Every row gives one point. The window is the flat piece filled in between its corners: a triangle in 3 columns, a solid with four corners in 4, and so on. A path goes straight from each point to the next, and from the last back to the first. After which points does the path pass through the window?

Window, 3 rows:
[[ 0.15  0.04 -0.31]
 [ 0.27  0.60  0.06]
 [ 0.11 -0.68 -0.09]]
Path:
(1): [0.79 0.04 0.34]
(2): [-0.26  0.93 -0.26]
(3): [0.06 0.64 0.19]
(4): [ 0.49  0.33 -0.15]
(5): [ 0.34  0.00 -0.41]
(6): [-0.13 -0.21 -0.21]
(7): [-0.08 -0.30 -0.02]
(8): [ 0.31 -0.05 -0.62]
Through the window after points: 1, 3

Window:
[[-0.25 -0.30 -0.25 -0.42]
 [-0.38  0.96  0.35 -0.04]
 [ 0.11 -0.11  0.02  0.17]
 [ 0.08 -0.70  0.37  0.11]]
Path:
(1): [-0.44  0.28  0.04  0.04]
(2): [ 0.09  0.33  0.10 -0.03]
(3): [ 0.24 -0.38  0.24 -0.01]
(4): [-0.11 -1.05 -0.34  0.59]
(5): [-0.38  0.59  0.12  0.14]
(6): [-0.05  0.90  0.61 -0.34]
(7): [ 0.20 -0.28  0.22 -0.03]
(8): [-0.14 -0.50  0.14  0.32]
(9): [-0.12 -0.48  0.02  0.40]
(10): [ 0.29 -0.36  0.50 -0.28]
(11): [ 0.25  0.10  0.27 -0.34]
(12): [-0.46  0.66 -0.05  0.29]
Through the window after points: 5, 7, 9

Window, 6 rows:
[[ 0.06 -0.30 -0.43 -0.62 -0.08  0.17]
 [-0.20 -0.32 -0.01 -0.49  0.05 -0.17]
 [ 0.01  0.01  0.16 -0.70 -0.24  0.24]
 [-0.11  0.24 -0.44 -0.19 -0.07 -0.41]
 [ 0.24 -0.13  0.00 -0.02 -0.38 -0.27]
 [ 0.46  0.22  0.66  0.78  0.34  0.77]]
Path:
(1): [ 0.56 -0.52  0.19 -0.30  0.49 -0.24]
(2): [ 0.42 -0.06 -0.27 -0.46  0.02  0.08]
(3): [-0.46 -0.13  0.11 -0.62 -0.34  0.23]
(4): [-0.47  0.30  0.01  0.14 -0.50  0.18]
(5): [ 0.47 -0.18  0.24 -0.34  0.44  0.54]
(6): [ 0.27  0.07 -0.40 -0.21  0.23 -0.07]
(7): [-0.68  0.19 -0.24 -0.35 -0.65 -0.54]
(8): [-0.62  0.60 -0.69 -0.19 -0.54 -0.13]
Through the window after points: 2, 6, 8

Window:
[[-1.11  0.72 -0.15 -0.73  0.80 -1.13 -0.24 -0.43  0.45]
 [-0.06 -0.70 -0.54 -0.98 -0.04  0.24  0.24 -0.17 -0.09]
 [ 0.04 -0.07 -0.27 -0.10 -0.64  0.00 -0.17 -0.30 -0.37]
 [ 0.55 -0.13 -0.45 -0.22 -0.67 -0.04  0.23  0.13  0.09]
 [ 0.15 -0.39  0.42 -0.30 -0.83 -0.58 -0.29 -0.17  0.02]
 [-0.06 -0.48 -0.58  0.28 -0.36 -0.19 -0.06  0.45 -0.01]
 [-0.39  0.65  0.53  0.24 -0.05  0.60  0.11  0.09  0.26]
 [-0.22 -0.40 -0.52  0.12 -0.63 -0.71  0.40 -0.31  0.21]
 [-0.06  0.32  0.17  0.30  0.41 -0.15  0.17 -0.25  0.06]]
Path:
(1): [ 0.13  0.08 -0.10 -0.20 -0.26  0.23 -0.14 -0.43  0.22]
(2): [-0.16 -0.05 -0.01 -0.56 -0.13 -0.29 -0.61 -0.27  0.53]
(3): [-0.41  0.21  0.15 -0.02 -0.14 -0.60  0.28 -0.06 -0.15]
(4): [-0.31  0.08 -0.11 -0.30  0.05 -0.40  0.17  0.05 -0.31]
(5): [-0.41  0.12  0.15  0.09  0.13 -0.14 -0.25 -0.45  0.70]
(6): [ 0.10 -0.60 -0.51 -0.16 -0.20 -0.17 -0.04 -0.68  0.40]
(7): [-0.24 -0.20 -0.32 -0.31 -0.51 -0.39  0.43  0.14 -0.12]
(8): [ 0.08 -0.33 -0.29 -0.14 -0.55 -0.24  0.32  0.04 -0.23]
(9): [ 0.02 -0.37 -0.27  0.06 -0.38 -0.04 -0.08 -0.16  0.29]
(10): [ 0.05 -0.15 -0.46 -0.26 -0.28 -0.70  0.00 -0.68  0.68]
(11): [-0.25 -0.09 -0.37 -0.40 -0.12 -0.32  0.03  0.36 -0.38]
(12): [-0.51 -0.29 -0.36 -0.11 -0.50 -0.45  0.18  0.33 -0.75]
Through the window after points: 2, 6, 12

Window, 11 rows:
[[-0.35  0.53 -0.16 -0.33  0.00  0.29  0.04  0.05 -0.83  0.00  0.18]
 [-0.19  0.08 -0.03  0.03  0.46  0.43 -0.05 -0.06  0.73  0.29 -0.99]
 [ 0.26  0.92 -0.56  0.06 -0.26 -0.30  0.28  0.52 -0.04  0.74  0.72]
 [-0.36 -0.41  0.41  0.03  0.27 -0.69 -0.09 -0.02 -0.05  0.32 -0.21]
 [ 0.81  0.09  0.50  0.03  0.50 -0.57 -0.06  0.16  0.20 -0.24 -0.40]
 [-0.04  0.14 -0.21 -0.24 -0.49 -0.51 -0.10  0.40 -0.10  0.10 -0.34]
 [ 0.40  0.71 -0.14  0.62  0.25  0.79 -0.52 -0.11 -0.62 -0.52  0.27]
 [-0.20  0.71  0.25  0.15  0.26 -0.09 -1.04 -0.52 -0.43  0.49 -0.02]
 [-0.31  0.15 -0.13 -0.50 -0.15 -0.02  0.16 -0.60  0.72  0.51  0.67]
 [-0.26  0.56  0.31 -0.28 -0.26 -0.26 -0.15  0.27  0.40 -0.31  0.46]
 [ 0.22  0.06  0.61  0.28  0.16  0.29  0.27 -0.52  0.02  0.36 -0.17]]
Path:
(1): [ 0.05  1.01 -0.47  0.08  0.12 -0.30  0.36  0.07  0.04  0.16  0.12]
(2): [-0.11  0.36 -0.01  0.24 -0.01 -0.30  0.14 -0.07  0.30 -0.03  0.17]
(3): [ 0.28  0.35  0.07 -0.31  0.05  0.09 -0.31  0.00  0.10  0.60  0.27]
(4): [ 0.50 -0.26  0.15 -0.19 -0.21  0.49 -0.27  0.23 -0.04  0.35 -0.53]
(5): [-0.73  0.91  0.21  0.20  0.61 -0.48  0.22 -0.38  0.78 -0.19  0.10]
(6): [-0.15  0.86 -0.23  0.10 -0.06 -0.18  0.02 -0.03  0.12 -0.07  0.07]
(7): [ 0.02  0.06  0.34 -0.20  0.01 -0.01 -0.09  0.20  0.30  0.24  0.07]
(8): [ 0.26 -0.06  0.39  0.10 -0.22  0.21 -0.28  0.11 -0.13  0.65  0.41]
Through the window after points: 4, 6, 8

Window, 12 rows:
[[-0.03  0.02  0.09  0.33  0.84  0.42  0.07  0.31  0.29 -0.30 -0.46 -0.40]
 [-0.18 -0.04  0.03  1.21  0.23  0.00 -0.01  0.21  0.25  0.03 -0.01 -0.65]
 [-0.28 -0.40  0.34  0.42  0.53 -0.13 -0.36  0.58  0.37  0.24  0.06 -0.04]
 [ 0.31  0.18 -0.10  0.62  0.52 -0.31  0.21  0.39  0.10  0.02 -0.36  0.42]
 [ 0.30 -0.13  1.12  0.61 -0.47  0.07  1.22  0.30  0.01  0.68 -0.14  0.46]
 [-0.07 -0.27  0.21 -0.42 -0.69 -0.11  0.05 -1.02 -0.49 -0.28 -0.22 -0.07]
 [ 0.10 -0.24  0.33 -0.32 -0.60 -0.61  0.54 -0.15  0.31 -0.07 -0.59 -0.09]
 [-0.27 -0.08  0.00  0.03 -0.82  0.30  0.03 -0.24  0.01 -0.22 -0.74  0.22]
 [-0.05 -0.58 -0.15 -0.59 -0.82 -0.36  0.17  0.21 -0.69 -0.37 -0.06 -0.41]
 [ 0.33 -0.13 -0.07 -0.71 -0.98 -0.02  0.16 -0.36  0.17 -0.61  0.11  0.12]
 [-0.01 -0.35 -0.21  0.83  0.57  0.33  0.58  0.10  0.54  0.61 -0.30  0.09]
 [-0.74  0.21 -0.15  0.22  0.27 -0.08  0.25  0.15  0.12 -0.13  0.06 -0.19]]
Path:
(1): [ 0.27  0.52  0.28 -0.05  0.05 -0.06  0.01  0.32  0.16  0.33  0.04 -0.52]
(2): [ 0.15  0.10 -0.08  0.13  0.06  0.49  0.33 -0.12  0.12  0.58 -0.12 -0.12]
(3): [-0.12 -0.18  0.40  0.40 -0.02 -0.16  0.27  0.18  0.30 -0.16 -0.29  0.14]
(4): [-0.14 -0.32  0.33  0.15  0.07 -0.23  0.72  0.37 -0.14 -0.71 -0.11  0.27]
(5): [ 0.11  0.18  0.07  0.25 -0.26 -0.09  0.00  0.00  0.11  0.33 -0.28 -0.05]
(6): [ 0.25  0.14  0.68 -0.59 -0.23  0.10  0.41  0.46  0.31  0.62 -0.47 -0.57]
(7): [-0.10 -0.37 -0.32  0.29 -0.28 -0.27  0.17 -0.31 -0.30 -0.62 -0.17  0.50]
(8): [ 0.07 -0.28 -0.12  0.40  0.10 -0.27  0.32  0.18 -0.03 -0.16 -0.39  0.35]
Through the window after points: 8

Window, 14 rows:
[[ 0.49  0.34  0.07 -0.01 -0.65  0.34 -0.55  0.04 -0.29  0.07  0.24 -0.12
   0.01 -0.43]
 [ 0.26 -0.37  0.44  0.45 -0.01  0.29 -0.44  0.05  0.19  0.20 -0.19 -0.30
   0.20  0.18]
 [ 0.50  0.31  0.02 -0.46  1.02 -0.02 -0.34  0.57  0.53  0.62  0.33 -0.27
   0.32 -0.03]
 [-0.06  0.19 -0.06 -0.44 -0.59 -0.23  0.30 -0.62 -0.39 -0.22 -0.38 -0.39
   0.19  1.27]
 [-0.14  0.50 -0.02  0.03 -0.63 -0.58  0.72 -0.75  0.20  0.39 -0.40 -0.53
   0.16  0.37]
 [-0.04 -0.28 -0.27  0.13 -0.28  0.57  0.26  0.04  0.05 -0.63  0.34  0.06
   0.30 -0.37]
 [ 0.01 -0.21  0.25 -0.37  0.63  0.07 -0.21  0.79 -0.16  0.39  0.04 -0.73
  -0.16 -0.50]
 [-0.43 -0.13 -0.06  0.15 -0.24 -0.42 -0.38  0.11 -0.17 -0.07  0.42  0.08
   0.36 -0.02]
 [-0.21 -0.15 -0.23 -0.20 -0.50  0.01 -0.33 -0.05  0.53 -0.31 -0.03 -0.08
  -0.44  0.11]
 [-0.11  0.22  0.41  0.17  0.01  0.41  0.00  0.14 -0.16  0.16  0.36  0.46
  -0.42 -0.09]
 [-0.16  0.46  0.61 -0.44  0.75  0.03 -0.44  0.09  0.26 -0.11 -0.12 -0.18
   0.30 -0.58]
 [-0.14  0.44 -0.43  0.53 -0.56 -0.36  0.23 -1.06 -0.23 -0.51  0.00 -0.83
  -0.28  0.97]
 [-0.28  0.14 -0.14 -0.27  0.80  0.74 -0.73  0.40  0.05  0.81 -0.07 -0.01
   0.24 -0.72]
 [-0.36  0.32  0.26 -0.07 -0.82  0.13  0.16 -0.65  0.17  0.11  0.43 -1.00
   0.11  0.85]]
Path:
(1): [ 0.14 -0.06 -0.18 -0.12  0.07 -0.10 -0.21 -0.58 -0.15 -0.01  0.39 -0.63
 -0.16  0.20]
(2): [-0.15  0.46 -0.04  0.21 -0.20  0.02  0.03 -0.12  0.10 -0.01 -0.12 -0.39
  0.08  0.40]
(3): [-0.41  0.61  0.49  0.11 -0.36 -0.21 -0.09  0.97  0.05 -0.34 -0.07 -0.35
  0.10 -0.17]
(4): [ 0.32 -0.42 -0.01 -0.55  0.99  0.40 -0.33 -0.68  0.03  0.52  0.13 -0.35
  0.02 -0.31]
(5): [-0.30 -0.04  0.00 -0.17 -0.15  0.04  0.12 -0.62 -0.06  0.36  0.09 -0.51
 -0.09  0.07]
(6): [ 0.25  0.46 -0.02  0.10 -0.07 -0.24 -0.20  0.72  0.28 -0.32 -0.28 -0.23
  0.10  0.17]
(7): [-0.08  0.41  0.00  0.16 -0.20  0.13 -0.25  0.25  0.08 -0.52 -0.23 -0.33
 -0.17  0.19]
(8): [-0.18 -0.41 -0.06 -0.33 -0.21 -0.20 -0.25 -0.18  0.11  0.41  0.43 -0.06
  0.10 -0.13]
Through the window after points: 1, 3, 5, 7

Window, 14 rows:
[[ 0.28 -0.28  0.51  0.26 -0.39  0.65  0.35  0.09  0.21 -0.16  0.03 -0.39
   0.79  0.75]
 [ 0.22 -0.59 -0.02  0.22  0.38  0.07 -0.03 -0.37 -0.04  0.87 -0.45 -0.62
  -0.34  0.00]
 [ 1.06 -0.08  0.82  0.48  0.77  0.00  0.37  0.14  0.36 -0.34  0.12 -0.05
   0.65  0.34]
 [-0.05 -0.20 -0.13 -0.13 -0.19 -0.36  0.30 -0.49  0.31 -0.53  0.08  0.76
   0.48 -0.37]
 [-0.07 -0.20 -0.44 -0.58  0.73 -0.35 -0.05 -0.41  0.46 -0.74  0.39 -0.52
  -0.26  0.09]
 [-0.87 -0.22  0.81  0.04 -0.67  0.57  0.21  0.13 -0.63 -0.06  0.05 -0.17
  -0.37 -0.62]
 [-0.18 -0.11 -0.14  0.96 -0.27 -0.25 -0.36 -0.12  0.24  0.53  0.11 -0.42
  -0.19  0.54]
 [ 0.15  0.26 -0.11  0.40 -0.33 -0.05  0.63  0.08 -0.63  0.00  0.76 -0.57
  -0.32  0.53]
 [ 0.21  0.59  0.05  0.04  0.09  0.55  0.28  0.24  0.24  0.38 -0.21 -0.16
   0.47  0.18]
 [ 0.30 -0.49  0.53 -0.99 -0.05  0.31 -0.78  0.06  0.10 -0.28  0.28  0.48
   0.35 -0.13]
 [-0.43  0.55  0.03  0.23 -0.29  0.45  0.87 -0.10 -0.67 -0.85 -0.50 -0.13
  -0.08  0.68]
 [ 0.06  0.09 -0.46  0.12  0.87  0.16  0.32 -0.14 -0.51 -0.39  0.29 -0.41
   0.20  0.08]
 [ 0.21 -0.22 -0.52  0.02  0.26  0.75  0.29 -0.66  0.49 -0.31  0.30  0.18
  -0.19  0.16]
 [ 0.33  0.45 -0.13  0.64 -0.12  0.11  0.27 -0.55 -0.29 -0.02 -0.17 -0.38
   0.07 -0.45]]
Path:
(1): [ 0.03  0.00 -0.03  0.05  0.77  0.47  0.32 -1.09  0.24  0.15  0.33 -0.30
  1.15  0.79]
(2): [ 0.08 -0.08  0.01 -0.09 -0.06  0.09  0.08  0.32  0.10 -0.33  0.03 -0.05
 -0.37 -0.05]
(3): [ 0.44 -0.06 -0.08  0.41 -0.07  0.15  0.08  0.42  0.26 -0.33 -0.21 -0.23
  0.20  0.19]
(4): [-0.27  0.10 -0.09  0.03  0.20 -0.14  0.30 -0.95 -0.23  0.13  0.56 -0.02
  0.10  0.28]
(5): [-0.21 -0.03  0.37  0.13  0.02  0.10  0.29 -0.26 -0.40  0.10  0.31 -0.24
 -0.08  0.28]
(6): [ 0.45 -0.17 -0.46  0.39 -0.39  0.41  0.30  0.33  0.05 -0.11 -0.21 -0.55
 -0.28 -0.27]
(7): [ 0.49 -0.01 -0.35  0.08 -0.07  0.23  0.07  0.84  0.25 -0.63 -0.43 -0.63
  0.09  0.04]
(8): [-0.17 -0.04  0.30  0.01  0.32  0.42  0.26 -0.76  0.00  0.05  0.20  0.20
  0.20  0.16]
(9): [-0.27  0.07  0.29 -0.25  0.10  0.43  0.44 -0.65 -0.03  0.23  0.33  0.30
  0.50  0.61]
(10): [ 0.58 -0.11 -0.34  0.61 -0.21  0.22  0.20  0.32  0.09 -0.60 -0.01 -0.64
 -0.29 -0.08]
(11): [ 0.13 -0.30  0.20  0.27 -0.17  0.24  0.34  0.26  0.11 -0.21  0.09 -0.27
  0.13 -0.12]
(12): [-0.21  0.00  0.11 -0.15  0.04  0.31  0.06 -0.37 -0.18 -0.04  0.17 -0.02
 -0.07  0.28]
(13): [-0.10 -0.01  0.50 -0.40  0.18  0.40  0.32 -0.75 -0.04 -0.05  0.59 -0.12
  0.37  0.50]
(14): [ 0.49 -0.22 -0.51  0.55  0.09  0.03 -0.17  0.35  0.25  0.01 -0.20 -0.19
 -0.24 -0.38]
(15): [-0.11 -0.28 -0.05  0.48 -0.29  0.20  0.22  0.31 -0.28 -0.55  0.29 -0.48
 -0.16  0.22]
(16): [ 0.20  0.22  0.32 -0.14  0.21  0.24  0.45 -0.79 -0.08  0.22 -0.11  0.04
  0.24  0.27]
Through the window after points: 5, 9

Window, 14 rows:
[[-0.09  0.51  0.94  0.10 -0.31 -0.27 -0.44  0.37  0.40 -0.70  0.25  0.22
  -0.17 -0.12]
 [ 0.19  0.12  0.06  0.48 -0.21  0.12 -0.52  0.31  0.50 -0.14 -0.53  0.09
  -0.36 -0.38]
 [ 0.62  0.24 -0.17 -0.36 -0.12 -0.07  0.33  0.20  0.65  0.59 -0.22  0.22
  -0.16  0.03]
 [ 0.61 -0.34 -0.53 -0.08  0.23 -0.23  0.90 -0.51  0.14  0.06  0.17  0.08
   0.13 -0.10]
 [-0.04  0.34  0.39  0.44 -0.21 -0.04 -0.79  0.52  0.97  0.31  0.02  0.20
   0.32 -0.71]
 [-0.32  0.47 -0.75 -0.57  0.37 -0.30  0.44 -0.03 -0.22  0.28  0.57  0.02
  -0.50  0.06]
 [-0.32  0.08  0.04 -0.81  0.54 -0.21  0.48  0.07 -0.94  0.20 -0.08 -0.10
   0.08 -0.17]
 [ 0.03 -0.56  0.10 -0.35 -0.31  0.20  0.77 -0.34  0.58 -0.13  0.04 -0.38
  -0.20 -0.21]
 [-0.69  0.34  0.47  0.00  0.29 -0.20  0.83 -0.32 -0.73  0.34 -0.05  0.01
  -0.20  0.05]
 [ 0.21 -0.72 -0.12 -0.12  0.04 -0.06  0.48  0.07  0.38  0.37  0.09  0.59
  -0.36 -0.19]
 [-0.24  0.25  0.36 -0.36  0.02  0.55  0.28 -0.35 -1.10  0.32  0.35  0.05
   0.00 -0.03]
 [-0.54  0.63  1.01 -0.02  0.43  0.52 -0.22 -0.02  0.32 -0.67 -0.04  0.32
  -0.07 -0.24]
 [-0.67  0.48  0.79  0.39  0.15  0.43  0.05  0.77 -0.06 -0.51  0.08  0.05
   0.20  0.18]
 [ 0.09 -0.23 -0.41 -0.37 -0.59  0.06  0.75 -0.32  0.32 -0.05 -0.22  0.51
   0.12 -0.39]]
Path:
(1): [-0.47  0.05  0.16 -0.70  0.23  0.09 -0.48 -0.60  0.15 -0.12 -0.24  0.26
 -0.18  0.24]
(2): [ 0.16 -0.27 -0.13  0.01 -0.46  0.32 -0.09 -0.21 -0.45  0.30 -0.25  0.53
  0.38  1.05]
(3): [-0.41  0.52  0.59 -0.38  0.40  0.21  0.53 -0.07  0.01 -0.21  0.36 -0.17
 -0.38 -1.07]
(4): [ 0.20  0.48 -0.05 -0.36  0.05 -0.13  0.73  0.16  0.18 -0.12 -0.17  0.32
 -0.33 -0.44]
(5): [-0.16 -0.49 -0.12 -0.07 -0.17  0.16 -0.30 -0.28  0.29  0.90  0.31 -0.13
  0.21  0.60]
(6): [-0.54  0.17  0.05 -0.34  0.04 -0.04 -0.06  0.01 -0.10  0.17  0.11 -0.06
  0.17  0.35]
(7): [ 0.07  0.29 -0.19 -0.06  0.16 -0.13  0.38  0.06  0.05  0.05  0.13  0.18
 -0.53 -0.40]
(8): [ 0.28  0.47  0.42  0.11  0.01  0.16  0.33  0.85 -0.67 -0.19 -0.16  0.06
 -0.45 -0.68]
(9): [-0.40 -0.31 -0.02  0.02 -0.09  0.08 -0.05 -0.43  0.99  0.02 -0.02  0.08
  0.11  0.29]
(10): [-0.39 -0.07 -0.06  0.02  0.41  0.04 -0.29 -0.42  0.36  0.45  0.32 -0.05
 -0.17  0.84]
(11): [ 0.20  0.51  0.47 -0.09 -0.20 -0.07  0.79  0.62 -0.29 -0.24 -0.28  0.19
 -0.07 -1.04]
(12): [-0.15  0.25  0.67  0.29 -0.02  0.26  0.48  0.23  0.11  0.12  0.19  0.29
 -0.56 -0.89]
(13): [-0.30  0.08  0.04 -0.33  0.11 -0.23  0.13 -0.16 -0.27 -0.06 -0.09  0.05
  0.27  0.66]
(14): [-0.13  0.05  0.06  0.02  0.15 -0.07  0.07  0.10  0.01  0.17  0.24  0.06
  0.46  0.40]
(15): [ 0.00  0.12  0.07 -0.25  0.17  0.01  0.51  0.04 -0.08 -0.05 -0.06  0.08
 -0.19 -0.37]
(16): [ 0.06  0.14  0.30  0.41 -0.19  0.08  0.88  0.51 -0.42  0.00  0.31 -0.03
  0.03 -0.64]
Through the window after points: 2, 4, 6, 8, 12, 14
